Each row is a point. To make a cloud, some directions were put in groups of two or more. Within a group, all points are equally far from the middle, so they leave a hole (a ring in 2 directions, a hollow ball in 3). The other directions are filled evenly. Then the cloud was stretched, turned, moved and blurred a little. How many holes are there, and how many directions does each take, smallest first?
(in the rows, 128 means zero)

Cloud (21 x 3):
[[155 182  90]
 [163 131 176]
 [ 46 153  61]
 [181 140 113]
 [ 65 103 124]
 [126 137  62]
 [178 144 113]
 [ 75  91 145]
 [133 183  55]
 [195 112 123]
 [176 147 142]
 [ 38 164 118]
 [ 82 146  52]
 [107  80 100]
 [151 188 112]
 [164 150  87]
 [187 104 109]
 [ 97  56 146]
 [ 91 162  42]
 [189 106 111]
 [113  62 116]]
Holes: 1 (2)

Cloud:
[[195 195 110]
 [167 103 107]
 [122 181 106]
 [ 61 168 171]
 [ 92 214 202]
 [ 96 176 120]
 [185 172 107]
 [ 97 163 117]
 [154 131 187]
 [ 75 179 196]
 [152 111 185]
 [127  75  99]
 [ 70 174 193]
 [187 135 121]
 [191 147 126]
 [175 160 175]
 [ 75  95 120]
 [105 144 110]
 [154  89 103]
 [ 53 135 180]]
Holes: 1 (2)

Cloud (26 x 4):
[[ 96  71 163 175]
 [116 141 100  88]
 [116 145 139  77]
 [ 87 130 167 117]
 [193 161 101 104]
 [139 189  94  81]
 [118  79  90 106]
 [138 156 216 135]
 [190 106 207 124]
 [ 91 184  88 100]
 [182 208 114 101]
 [169 223 167  91]
 [165 157  90 186]
 [164 160  69 148]
 [127 211 165 214]
 [118 136  65 149]
 [100 102  86 131]
 [178 182 158 193]
 [ 75 156 182 165]
 [116 157  87 193]
 [151 200 199 188]
 [ 86 181  94 104]
 [172 120  66 120]
 [127 112  66 160]
 [135 149 165  76]
 [ 94  68 141 180]]
Holes: 1 (3)

Cloud (46 x 6):
[[102 144 142 188 109  30]
 [ 66 125  52 190  89 113]
 [112  87  45 177 180 141]
 [182 144 138 118 202 132]
 [ 67 171  85  89 118 172]
 [154 110 106 116 185 194]
 [ 82 162  95  54 145 139]
 [146 114  21 183 155 110]
 [131 132 190 115 186 132]
 [167  94 104 107 154 102]
 [ 61 132  69 153 114  74]
 [139 194 122 104 141  46]
 [ 98 107  95 218  84  97]
 [127 142 134 211 133  89]
 [ 95 146 139 108 221 158]
 [192 168  63 147 167  89]
 [161 102 126 212 177  70]
 [ 80 114  78 231  95 109]
 [166 129 140 185 190  83]
 [114 131 131 141 161 197]
 [ 67  89 107 165 155 193]
 [ 71 166 104  60 135 138]
 [122 134 109 190  87  43]
 [130 187 106  69 196  97]
 [149  66 136 148 175 108]
 [ 76 151  38 188 108  85]
 [135 110 183 105 184 146]
 [ 80 113  80 239 106 110]
 [132  70 136 139 184  94]
 [133 149 113 183 178 154]
 [ 66 130 136  89 109 101]
 [110 150 114 155 225 105]
 [157 129 107  75 125 119]
 [144  94 139 215 171  62]
 [160 187 118  83 174  64]
 [125  66 140 181 141 136]
 [ 53 185 112 106 131 159]
 [168  86 115 112 167 119]
 [108 153 190 140 166  96]
 [ 84 141 177 110 200 141]
 [106  71  98 191 151 173]
 [ 83 147  48 161 132  61]
 [ 34 133 112 122 113 168]
 [132 148 128  49 201 128]
 [ 64 155 139 136 186 165]
 [167 129 142 176 198  71]]
Holes: 3 (2, 2, 2)
